Every row gives one point. Each copy is the shape, with its points in the same order, turned, moved and blurred by noise. Some copies are also mirrored. Which?

Shape (8 x 2):
[[ 1.46 -2.61]
 [-2.59  0.18]
 [-2.58  1.80]
 [ 2.14 -3.57]
 [ 0.76 -3.81]
 [-0.61 -0.40]
 [ 1.89 -2.43]
 [ 2.39  0.48]]
Copy 1 (8 x 2):
[[-1.65 -2.21]
 [ 2.39  0.46]
 [ 2.52  2.11]
 [-2.46 -3.13]
 [-1.06 -3.42]
 [ 0.43 -0.08]
 [-2.12 -2.07]
 [-2.44  0.99]]
Copy 1 is: mirrored
Copy 2 (8 x 2):
[[-2.10 -0.13]
 [ 1.75  2.92]
 [ 3.25  2.44]
 [-3.55 -0.64]
 [-3.23  0.97]
 [ 0.36  0.87]
 [-2.27 -0.39]
 [ 0.25 -1.83]]
Copy 2 is: only turned

Shape (8 x 2):
[[ 2.72  0.19]
 [-1.09 -1.34]
 [-1.90  0.95]
 [-1.94 -0.04]
 [-1.85 -0.24]
 [ 5.34  2.99]
 [-1.77  0.11]
 [-0.35 -0.88]]
Copy 1 (8 x 2):
[[ 1.16 -1.84]
 [-2.68 -0.77]
 [-3.00  1.29]
 [-2.74  0.91]
 [-3.40  0.72]
 [ 4.81 -0.74]
 [-2.60  0.70]
 [-1.81 -0.97]]
Copy 1 is: only turned
Copy 2 (8 x 2):
[[ 1.67  1.88]
 [-1.57 -0.73]
 [ 1.03 -2.59]
 [-0.28 -1.73]
 [-0.74 -1.90]
 [ 4.99  3.77]
 [-0.10 -1.77]
 [-0.44 -0.45]]
Copy 2 is: mirrored

Shape (8 x 3):
[[ 1.14  2.48 -0.32]
 [ 1.26  2.61  1.50]
 [ 1.73  0.84 -2.64]
 [ 1.99 -2.01  1.55]
 [-0.15  1.65  1.41]
 [ 2.13  1.27 -0.52]
 [-1.45  1.02  0.58]
 [-4.60  0.00 -4.37]]
Copy 1 (8 x 3):
[[-0.04 -0.24  2.68]
 [-0.62  1.60  3.16]
 [ 2.48 -1.21  1.68]
 [ 2.20  2.60 -1.20]
 [-0.65  1.29  1.31]
 [ 1.06  0.28  2.45]
 [-1.58 -0.44  0.65]
 [-0.34 -5.83 -1.11]]
Copy 1 is: mirrored
Copy 2 (8 x 3):
[[-1.66 -0.82  1.87]
 [-3.05 -0.81  0.60]
 [ 0.87 -0.03  2.73]
 [ 0.49  0.60 -2.36]
 [-2.00 -2.21 -0.02]
 [-0.77  0.31  1.36]
 [-0.75 -3.14  0.06]
 [ 3.46 -6.00  3.10]]
Copy 2 is: mirrored
Copy 3 (8 x 3):
[[-0.23 -1.49  2.60]
 [-0.02 -0.07  2.36]
 [-1.78 -4.13  2.19]
 [-3.99 -0.07 -0.01]
 [-0.13 -0.23  1.12]
 [-1.73 -2.03  2.80]
 [ 0.50 -0.82 -0.32]
 [ 1.78 -5.87 -3.09]]
Copy 3 is: only turned

Shape (7 x 4):
[[ 2.36  1.32 -1.48  0.58]
 [-1.24  2.73 -1.66  4.16]
 [-1.00  1.27 -1.90  0.50]
 [ 2.53  1.26  0.27  0.95]
 [-0.51 -1.56 -2.83  0.64]
 [ 2.44  0.28  1.96 -5.04]
 [ 2.31  0.55  2.23  0.29]]
Copy 1 (7 x 4):
[[ 0.61  0.35  1.58 -3.85]
 [ 1.61 -0.38  5.47 -0.18]
 [ 0.18  1.04  2.29 -0.64]
 [ 1.90 -1.09  1.08 -3.90]
 [-2.24  0.76  1.87 -0.42]
 [ 1.65  1.96 -4.76 -2.98]
 [ 2.16 -2.27 -0.73 -2.90]]
Copy 1 is: mirrored
Copy 2 (7 x 4):
[[ 1.54  1.39 -0.48 -1.85]
 [ 1.46 -1.47 -4.09  1.10]
 [ 2.08  1.29 -0.49  0.84]
 [ 0.33 -0.12 -0.25 -2.47]
 [ 0.88  3.68 -1.22  0.90]
 [ 0.79  1.83  6.05 -2.54]
 [-1.55 -0.18  1.27 -2.16]]
Copy 2 is: only turned
Copy 3 (7 x 4):
[[-0.77 -0.06  1.76 -2.39]
 [-3.95  1.93 -2.71 -2.31]
 [-2.45  0.75  0.36  0.13]
 [ 0.37  1.21  0.89 -2.81]
 [-1.44 -1.74 -0.29  0.46]
 [ 3.07  1.92  4.93  0.79]
 [ 1.86  2.29  0.31 -2.44]]
Copy 3 is: only turned
